Each row of a before or after table is a point. The points were changed in one or more steps. Then noise was added and the rows were shuffled. The steps act on how far a point lies along the listed directions, d1 being the first. Name the steps. A step turns or swaps two directions, mirrors them in a line or flattens them onto one, adds a multiple of one to another, or multiplies one. Angles are multiples of 10 degrees, from the lower direction toward the higher: turns from -170 to 170, lines from 10 to 170 but not 90. Use the fewest steps. Two steps may share a direction if one is a turn and the other turns, adds or multiplies; they go together, in the order done. Otherwise the lowest direction goes first.
In the rows, zero is written as 128.

Directions:
(1): [105 111 169]
(2): [168 140 155]
Before (13 x 3)
[[138 133 101]
 [120 119 135]
 [134 118 150]
 [113 135 131]
 [119 121 125]
 [128 131 155]
 [158 128 178]
 [156 141 108]
 [185 171  24]
 [151 125 114]
 [106 133 150]
 [128 153 142]
 [130 139 150]]
After (13 x 3)
[[121 120 139]
 [130 154 141]
 [130 129 100]
 [135 143 146]
 [140 122 148]
 [120 120 130]
 [113 134 134]
 [146 124 107]
 [137 133 155]
 [114 133 155]
 [173 136 167]
 [147 139  99]
 [146 159   6]]
Steps: turn d1 and d2 by 20 degrees

Directions:
(1): [ 97 137 120 163 170 157]
(2): [134 146  63 113 134 121]
(3): [ 83 126 128 134 127  75]
(4): [ 94 167 140  93 110 152]
(5): [130 151 119 174  82 132]
(6): [100  78 108 122 103 153]
Before (12 x 6)
[[ 84 106 149 121  93 128]
 [131 113  98 108 147 113]
 [143  88 101 105 106  92]
 [105 119 154 109 120 160]
 [135 120 115 104  93 157]
 [137 136 128 104 127 103]
 [137  95 107 120 157 124]
 [118 116 108 113 122 133]
 [128 111 139 102 142 129]
 [130 112 135 148 114 131]
 [175 130 170 100 100 140]
 [121 128 142 143 131 103]]
After (12 x 6)
[[114 122 163 137 106 143]
 [109 103 206 118 124 107]
 [148  95 136 139 125 119]
 [170 132  79  95  57  68]
 [165 143 117 105 116  79]
 [135  74  93  75  86 157]
 [177  58 201  82  50 142]
 [129 118  84 112 125 123]
 [114  66 183 128 139 157]
 [126 161 173 148 134  96]
 [148 138  50 130 127 101]
 [139 117  74 162 121 130]]
Steps: multiply d1 by 2; multiply d2 by 2.5; add -1.5 times d3 to d6; turn d4 and d5 by -90 degrees

Directions:
(1): [ 76  88 126 122  79 138 141 113 133]
(2): [106 132 105 105 120 109  80 183 137]
(3): [154  76 126 106 145 160  86 110 119]
(4): [130 105 141 144 149 157 149 165 185]
(5): [114 137  83  93 158 117 139  93 166]
(6): [133 175 144 112  96 174 104 112 154]
Before (13 x 9)
[[130  40 129 108 129 166 136 127 182]
 [105  79  89 107 138 132 130 105 127]
 [120  49  98  91 174 161 107  81 136]
 [151 184 138 171 111 122 127 115  92]
 [122  73 111 125 143 122 161 108 155]
 [133 145 130 119 120 104 105 157 101]
 [112 173 114 127 133 103 134 136 135]
 [140 151 153 139 127 128 149 115 122]
 [108  78  96  86 134 151 144  72 183]
 [187 109 156 157 218 123 149 156 120]
 [132 140 136 172 124  99 157 120  93]
 [135  40 117 102 169 156 106 114 137]
 [175 169 136 129 119  99 129 128 119]]
After (13 x 9)
[[136 132 148 141 134 117 156 116 113]
 [135 134 128 177 120 100 144 121  73]
 [164 110 144 106 135 186 118 130 199]
 [143 109 123 137 113  75 150 129 102]
 [124 107 110  89 155 180 103  78 158]
 [112 136 142 159  91 125 150 105 108]
 [126  89 128  96 136 181 101 108 161]
 [121 138 102  97 120 167 108  98 150]
 [102 144 110 127 134  97 136 137 128]
 [153 147 109  87 160 162 127  80 194]
 [127 122 128 113 114 163 139  94 180]
 [ 82  34 153 149 120 139 179 130 133]
 [116 123 126 119 106 104 112 153 101]]
Steps: turn d1 and d6 by 110 degrees; multiply d3 by 0.7

Directions:
(1): [166 135 149 194 158 143 113 164 114 126 104 135]
(2): [149 122 134 126 135 138  59  69 126 102 136 135]
(3): [114 173 106 149 115 103 120 100 118 143  79  80]
(4): [107 107  75 100 172 127  92 164 114 123 105 124]
Before (12 x 12)
[[147  97 156 153 147 133 106 171 141 124 141 155]
 [158 174 136 221 118 113 126 133 114 136  88 104]
 [110 146  98 141 120 118  98  86 140 145  81  91]
 [157 122 153 135 131 149 130 155 131 119 138 155]
 [131 157 117 135 126 107 107  95 111 118  90 113]
 [142 126 138 164 122 144 155 110 139 132 130 126]
 [ 80 134  56 111 177 126 145 191  98 150  77  93]
 [132 187 149 174 108 104 155 120 129 164  79  96]
 [131 146 154 142 109 106 159 111 126 136 122 126]
 [145  96 171 114 148 168 118 133 148 106 161 186]
 [157 182 159 211 143 126  98  99 121 126  76  90]
 [137 164 119 164 136 108 124 131 123 136  87  88]]
After (12 x 12)
[[158 114 153 124 133 152 120 147 133 113 147 162]
 [148  85 176 114 155 174 129 156 149 106 170 198]
 [152 177 123 206 116 108  94  96 113 128  84  94]
 [135 171 113 159 130 103 108 106 123 133  83  78]
 [107 161  96 156 119 112 112  98 137 155  64  79]
 [139 122 130 156 127 144 144 105 139 129 129 127]
 [151 191 147 209 143 119  86  86 117 127  63  78]
 [150  88 160 143 147 137  96 160 144 116 155 163]
 [129 166 114 147 126 102 119 106 108 126  77 104]
 [ 84 141  67 101 155 124 121 130 104 139  90  90]
 [126 192 134 158 107  98 122  85 127 157  73  85]
 [128 144 145 135 112 104 146 105 123 134 118 123]]
Steps: flatten d1 and d2 onto the line at 30 degrees; multiply d3 by 1.3; multiply d4 by 0.7

Directions:
(1): [ 80 106 179 115 102  78 142 103 118 157 145 153 100 148 169 138 148 132]
(2): [ 94  93 126 112 134 133 119 148 141 194 139  95 125  80 114  89  93 106]
(3): [123 104 162 137 119 153 167 136 169 122 142 150 137 105  84 195 131  95]
(4): [143 145 178 130 110 132  86 148 159 110 163 107 159 163 151 103 122  74]
Before (12 x 18)
[[121 134 153 135 116  97  86 153 148 101 143 127 144 179 181 109 121 128]
 [159 138 116 127 134 127  74 133 131 106 127 106 122 160 150  78 111 130]
 [115  64 185 129 113 153 177 135 160 152 169 149 124  78  73 203 124  93]
 [134 118 100 117 125 158 123 172 155 132 135 114 137  71  80 141 102  94]
 [147 127 135 156 133 137 153 129 135  91 135 150 160 149  99 171 138 120]
 [ 86  77 164 121 130 138 187 164 171 171 155 140 125  78  89 190 107  77]
 [130 142 174 132 114  82 116 104  96 125 132 131 112 202 195 127 157 149]
 [129 132 160 131 128 178 128 162 168 133 164 113 165 102  97 144 107  64]
 [145 136 146 136 146 145  92 160 146 127 144  90 157 141 124 112 111  90]
 [167 176 122 117 115 111 112 121 102  86 128 126 135 149 154  93 152 161]
 [126 145 110 108 125 127  93 131 121 129 125 114 144 142 146 104 129 128]
 [126 176 135 110 127  94  69 104 101 113 113 116 121 174 196  42 125 153]]
After (12 x 18)
[[151 122 120 156 141 153 147 141 141 102 133 133 168 130  85 158 123 113]
 [157 141 126 127 128 115  77 123 127  99 128 117 116 174 161  89 121 135]
 [148 125 108 130 154 151  89 161 126 172 124  58 145 116 126  64  88 117]
 [127 127 128 134 131 122  76 174 159 119 141 101 155 147 155  86  95 116]
 [174 172 100 116 129 134 102 140 112 102 126 101 146 119 131  71 129 150]
 [114  65 190 130 109 148 179 130 157 148 170 156 121  86  80 208 130  96]
 [138 143 176 138 128 114 104 136 133 106 148 121 143 179 155 140 141 103]
 [120 142 198 133 104 138 145 130 151 106 169 154 147 151 138 180 146  83]
 [120 132 155 119  91 100 146 125 130  93 142 173 111 141 138 194 159 120]
 [125 147 116 108 121 119  96 127 119 124 127 120 141 151 154 110 137 132]
 [ 80  81 184 123 118 117 195 147 162 156 157 162 115 104 110 209 128  87]
 [132 170 113 109 141 116  59 124 111 130 110  91 132 144 172  21 102 142]]
Steps: swap d1 and d2
